Each row of a before or after table is a point. The points were changed in one or more steps. Then noise was added and the rows were shuffled. The steps act on columns, c1 being the first. What was done? A step turns or swaps two columns, mirrors them in a line or flattens them onto one, adds a multiple of one to another, or multiplies or shifts one. Angles are multiples of 10 degrees, from the lower column toward the higher: turns from -170 to 170, lines from 10 to 170 but not 90. Use the fewest steps. Two steps may share a column if one is a turn and the other turns, adds or multiplies; they go together, in the order done. Otherwise the lowest column goes first.

Before (10 x 3):
[[-60 -35 -29]
 [-50   6   5]
 [121  14   5]
 [-52   2  10]
 [-56 -56 -59]
 [-63 -31  -8]
 [-53 -13 -12]
 [ 15 -65   5]
 [ 26   0  12]
 [ 14   4  -5]]
After (10 x 3):
[[119  13   1]
 [-53 -13  -3]
 [ 27  -3   2]
 [-58 -35  -2]
 [-63 -31  -1]
 [ 12   5   2]
 [-56 -55   1]
 [-51   5   0]
 [ 13 -61   3]
 [-53   4  -1]]
Steps: multiply c3 by 0

Before (13 x 6):
[[ 17 -50   3   7 -56 -15]
 [ -6  -3  -1  39 -14  11]
 [ 16   9   2   7  -6  25]
 [ 11 -27 -17  16  -7 -14]
 [  9   8  23  -8  -7  10]
 [ 27 -14   0  -6 -75 -22]
 [ 10 -18  15 -28  16  41]
 [-11 -25  -7 -19 -44 -16]
 [  4  35   8  12 -11  18]
 [ 18  -5   3  -9   7  17]
 [  8 -17 -26  26 -25  15]
 [ 16  -3  14 -16 -13  11]
 [  7 -23  -3 -18  -5   6]]
After (13 x 6):
[[   8  -18   30  -21  -39   13]
 [  15   -6  -11   -1   12   19]
 [  17  -48    5    4  -88  -16]
 [  10  -15  -31   10   26   40]
 [   9    6  -10   21  -11    9]
 [ -11  -24  -17  -13  -67  -17]
 [   6  -21  -18   -7   -9    7]
 [  17    9    5    4   -8   25]
 [  12  -28   18  -13   -9  -13]
 [  15   -3  -20   10  -21   10]
 [  -5   -3   39    6  -21   12]
 [   3   35   10    7  -18   20]
 [  27  -15   -5   -4 -122  -20]]
Steps: mirror c3 and c4 in the line at 50 degrees; multiply c5 by 1.6

Before (13 x 9):
[[ -36  -11  -24   28  -34  -10    7  -12   21]
 [ -48  -27  -39    0   48  -64  -22    4   31]
 [ -52   50  -44   53  -27   14  -39   17  -21]
 [ -82   -6  -38   10  -26   72   -7   70   29]
 [  29   32   -9  -23   78    6   -8   57  -29]
 [ -22  -10  -49   -3  -51   -8   -2    5   51]
 [ -34  -40  -35   35   82  -54   41  -68  -50]
 [-100   65   34   23  -83   57  -48   70   57]
 [  -3   -8  -45   53   -1   15  -47    5   15]
 [  17  -38  -39  -21   60  -87   84   21  -35]
 [ -50   57  -91  -33   -3    2   -3  -21   73]
 [ -86    7  -15  -16  -83   38  -69   55  -22]
 [ -39  -16  -17  -14  -22   15  -11  -55   32]]
After (13 x 9):
[[  16  -15  -11  -22   59  -88   84   44  -43]
 [-100   27   75   23  -84   57  -48   19   71]
 [  29   -5   38  -23   77    6   -9   43  -16]
 [ -81    8   27    8  -28   72   -6   72   25]
 [  -4    4  -25   52   -2   17  -47   38   11]
 [ -37    5  -25   28  -35  -11    7   12   15]
 [ -52    0  -15   53  -26   14  -38   43   -3]
 [ -86   -5   32  -16  -83   38  -69   48  -19]
 [ -32  -21  -74   35   79  -55   40  -18  -55]
 [ -51   30  -73  -35   -2    1   -5   56   84]
 [ -40    8  -53  -14  -24   15  -11  -22   22]
 [ -23   15  -28   -5  -52   -9   -2   39   42]
 [ -49    6  -24    0   49  -64  -22   32   18]]
Steps: flatten c2 and c9 onto the line at 70 degrees; turn c3 and c8 by -50 degrees
